Rows are points. Examples show where two turns around zero, p and q, send a point. Where does a point land after both, in the order given? Backwards means that the second turn is done in reverse. Each puzzle has new turns, and all numbers are rounded.
(in the rows, 128 means zero)

Turn p:
[104  89 108] -> [ 94 110 160]
[151  99 109] -> [ 90 120 114]
[103 144 132] -> [148 135 149]
[126 171 136] -> [162 155 123]
[156 138 155] -> [147 120  93]
Turn q:
[118 130 147] -> [118 112 138]
[ 94 140 121] -> [113 142 158]
[155 105 126] -> [133 125  93]
[ 86 134 113] -> [105 152 158]
[187 131 133] -> [171 108  93]
Where do these land?
p, then q: [151  96 165] -> [104 158  90]
p, then q: [119 106 140] -> [107 123 112]
p, then q: [124 152  88] -> [145 117 170]
q, then p: [117 158 119] -> [151 117 107]

Turn p:
[ 96 141 146 106 112 115] -> [129 149  89 110 136 120]
[135 145 134 147 110 117] -> [123 127 134 128 155 108]
[133 160 127 119 161 123] -> [ 89 132 124 132 135 153]
[133 145 132 106 157 185] -> [134 111 117 138 135 194]
[149 123  88 128 108 119] -> [133 134 170 102 125 121]
[139 132 151 106 126 118] -> [128 158 119 141 136 133]
[112  51 118 185 122 120] -> [160  85 143 147  76  69]
Turn q:
[152 111 114 123 110 132] -> [144 120 130 121 133  96]
[128 144 137  96 140 140] -> [110 108 146 140 107 131]
[126  96 140 117  88 150] -> [111 131 147 125 162  89]
[105 138 110 133 135 145] -> [106 141 119 110 111 132]
[137 148 149 144 157 157] -> [105  94 103 127 129 152]
[133 106 128 128 179  44] -> [202 139 157 128 123 188]
[115 153 119 155  87 128] -> [116 163  94 146 131 109]
Where do these land?
q, then p backwards: [118 121  94 139 135 130] -> [108 122 113 104 115 117]
q, then p: [147 146 160 183 100 134] -> [ 90  86 159 113  94 135]
p, then q: [147 101 132 135  86 149] -> [162  87 118 145 140 130]
p, then q backwards: [101 105 162  95 175 120] -> [117 198 112 149 131 120]
p, then q: [111 171  94 115 112 118] -> [106 121 175 128  96 137]
p, then q: [139 104 107 126 132 104] -> [123 140 131 164 142 123]
p, then q: [133 148 147 103 156 142] -> [ 96 128 103 103 116 125]

Turn p:
[ 63 137  78 149 141 152 121 124 114] -> [115 113 117 185  90 163  93 111 147]
[151 124 144 102 152 106 150 112 129] -> [137 157 111 104 138 121 154 144 147]
[ 86 107 131 134 126 145 143 124 113] -> [103 123 124 144  98 115 123 104 149]
[155 140 136 127 126  90 139 134 122] -> [145 143 117  94 124 130 138 143 107]
[134 145 137 148 113 159 138 128 113] -> [ 93 135 141 135 131 135 129 117 103]
[ 95 137 136 152 118 142  85 117 113] -> [123  89 146 160 107 144 145 112 116]
[151 100 121 151 159 126 150 126 156] -> [138 160 159 105 134 134 112 128 162]
[146 111 103 141 105 126 131 117 132] -> [124 130 151 126 119 118 106 158 123]
[152 141 139  31 147 123  64 152 126] -> [191 112  80 164 196  95 167 139 116]
[136 130 143 129 111 118 136 159 125] -> [132 128 122 106 131 113 121 112 103]
[138 136 141 144 111 120 150 115 165] -> [107 117 140  86 139 139 121 140 136]
Turn q:
[107 121 100 115 142 127 118 128 129] -> [146 114 125 109 125 119 100 125 125]
[124 107 115 113 130  90 169 168 118] -> [ 84 104 134  96 154 105 123 145 104]
[144 141 105 113 107 129  99 100 155] -> [147 141 115  99 104 145 136 101 156]
[124 133 128 158 125 132 122  92 139] -> [142 142 145 145 135 143 122 104 153]
[124 184 145 153 138 142 105 107 158] -> [184 151 121 147 149 144 156 121 153]
[121 118 130 106 129  89 145 152  82] -> [ 86  98 101 124 147 119 116 130  95]
[162 101 147 164 152 154 131 160 103] -> [101 124 138 175 114 108 126 178 146]
[100 114 116 101  87 115 118 139 135] -> [120 142 120  86 121 152 108 124  99]
[122 132 144 114 133 129 105  94 165] -> [158 164 124 123 118 118 135  95 131]
[153 130 151 142 138 173 167 139  97] -> [115 100 157 176 111 127 158 155 119]
Where do these land?
q, then p: [126 108 115  97 162 114 139 156 150] -> [170 126  91 112 114 108 138 141 123]
p, then q: [105 135 106 139 107 117 117  95 155] -> [121 158 142 116 103 125 107 162 116]
p, then q backwards: [122 138 117 136 123 154 118 105  99] -> [141 118 159 139 118 145 139 128 103]
p, then q: [106 102 139 141 120 133  99 120 142] -> [102 165 145 134 124 117 125 116 125]
p, then q backwards: [144 103 160  98 139  92 172 158 142] -> [132 131 110  96 146  86 101 133 183]
q, then p backwards: [190 110 142  88 136 100 139 161 129] -> [118 118 170  95  89 124 167  95  99]
q, then p: [110 153 108 161  84 167 118 129 109] -> [100 134 168 154 171 111 118  97 117]
q, then p backwards: [142 153 127 171 129 124 119 140 109] -> [120 142 109 104 147 144 117  98 149]
q, then p: [133 128 114 154 123 133 135 114  86] -> [122 112 168 140 121 123 121 109 149]
p, then q: [ 99 158 132 128 118 130 105 117 109] -> [111 116 164 138 118 145 103 135 129]
q, then p: [131 120 149  95 166 143 147 114 178] -> [130 143 103  74 113 127 159 159 107]

Turn p:
[104 110 149 110 127 106 180  94 110 167 100 139] -> [ 91 124  95 165  95 137 109 133 112 105 109 175]
[151 143 131 131 105 154 115 118 108 141 139 114] -> [154 124 169 131 122 114 121 133 141 123 127 143]
[117 102  94  90  71 129 138 149 104 101 100 136] -> [123  96 127 149 160 134 114 161  98 175 165 161]
[150 111  93 155 156 126 146  86 139 124  97 154] -> [ 91 120 136 111  91 183 151 110 137 140 130 138]
[129  87 100 167 153 165 100 158 138  98 123 116] -> [148  97 130  99 170 178 139 116 158 130 144  96]
[139 140 172 145 131 101 158 130 170 115 169 118] -> [107 147 129 136 130 102 130 122 124 130  63  82]
[159 123 171 110 152  84 117 151 140 152 110 139] -> [113 200 121 140 144 139 109 107 108 111 121 126]
[110 149 101 160 125 137  94 119 144 155 155 156] -> [126 114 141  67 120 103 153 120 127 100 137 131]
[109 125 100 119 135 128 165 137 149 167 134 100] -> [105 105 110 115 106 124  75 142 133 114 128 114]
[109 170 161 120 105 100 116 146 101 133 129  88] -> [156 147 131 170 127  88 124 159 104  98 139 108]
[150 171 167 117 133 136 102 148 126 115 116 170] -> [125 187 139 135 151  98 162 119 150 134 144 140]
[133 134 110 135 154 157 117 112 100 100 176 137] -> [176 120 123  96 112 129 156 135 158 152 111 131]
[104 101 115 107 119 140 117 117 135  96 116  98] -> [147  86 113 150 136 136 121 109 117 152 147 116]
Turn q:
[ 97 109 111 135 162 126 142 167 142 130 132 124] -> [104 169 132 100 112 156 142 119 125 145 117 124]
[109 157 131  68 123  99 123 132  75 103  94  73] -> [201 128 116 141 155 144 168 171 108 133  75 120]
[107 146 144 141 114 153 161 122 134 139 119 161] -> [120 134  88 129 116 128  96 107 104 110 136 140]
[158  76 129 104 161 148 149 155 129 122 130 112] -> [129 115 147 119  76 169 155 128 137 148 141 100]
[103 131 173  81 137 138 110 145 126 128 128 178] -> [151 156  75 123  96 103 136 155 126 146 162 139]
[124 174  96  98 137 138 119 153  89 127 153 112] -> [117 122  96 122 143 143 139 183 147 126  83 119]
[125 131 115 162 101  99 126  95 169 139 121 148] -> [122 134 144 126 167 101  92  83 133 128 144 136]
[162 143 170 125 163 104 120  89 113 142 125 157] -> [136 110 140 154 125 101  94 166  96 162 162 128]
[139 109 108 167  97 118 142 148 151 133 132 136] -> [111 121 146 110 131 141 113  84 152 123 129 156]
[149 134 146 126 110 125 121 155 143 136 168 127] -> [110  95 118 100 122 111 143 129 144 142 133 149]
[147 121  95 138 170 135 127 101 126  82 139 139] -> [104 135 152 144 153 164 126 154 134 119 166  98]
[ 79 124  91 151  79 124 138 133 111 138 157  96] -> [126 138 136  80 148 125 127 112 139  72  76 136]
[108 120 127 150 121 149 136 136 138 113 118  84] -> [117 132 138 131 129 141 163  99 110 102 107 126]
[145 109 160 134 118 139 100 150 123 143 113 148] -> [133 127 130 148  88 107 134 125 143 137 141 160]
[169 136 124 138 128 126 106  40 151 143  91 125] -> [138 103 159 192 159  88  93 106 121 130 149  87]
Where do these land?
q, then p: [132 103 109 112 144 161 137 132 160 127 159  93] -> [129  83 111 168 113 116  92 126 127 136 117 114]
q, then p: [123 125 158 165  88  95 123 134 113 157 144 161] -> [124 169 117 108 146 117 159 107  85 145 134 163]
p, then q: [131 126  97 143 155  96  98 158 128 140 133 118] -> [130 100 107 128 131 140 164 165 139 121 111 106]
p, then q: [137 149 111 121 162 153 130 110 154 140 144 155] -> [156 125 100 112 153 101 121 103 137 137 132 101]
q, then p: [148  94  96 156 131 114 112 121 166 100 103  88] -> [117 124 120 164 101 121 139  93 163 103  75 120]
q, then p: [108 152 104 156 136  70 134 133 125 105 133 137] -> [138 174  94 115 121 118 139 112 169 116 147 141]
q, then p: [119 134 160 120 124 164  82  99 125 100 112 114] -> [116 127 132 128 121 153 150 178 120 137  90  92]
p, then q backwards: [ 96 146 123 133  74 160 149 125 115 149 120 110] -> [174 139 151 148 108 135  98 100  99 135 152 132]
q, then p: [ 82  86  91  93 168 138 149 138  88 161 128 157] -> [145 132 180 153 143  69 105 137 135 139 188 105]
p, then q backwards: [175 155 146 141 103 112 119 134 127  95 145 178] -> [ 99 122 128 139 166  86  84 152 141 124 128  90]
p, then q backwards: [137 116 174  94 121 118 161 153 138 128  95 126] -> [126 174 103 157 147 138 111 118 136 135  92 155]
p, then q backwards: [137 146 158 143 139 184 137 128  94 121 132  91] -> [158 107  95 105  95 132  86 122  97 126 102 128]
p, then q: [139 131 137  87 121  98 134  98 131 140 116 135] -> [134 133 124 136 143 103  91 144 133 102 115 154]
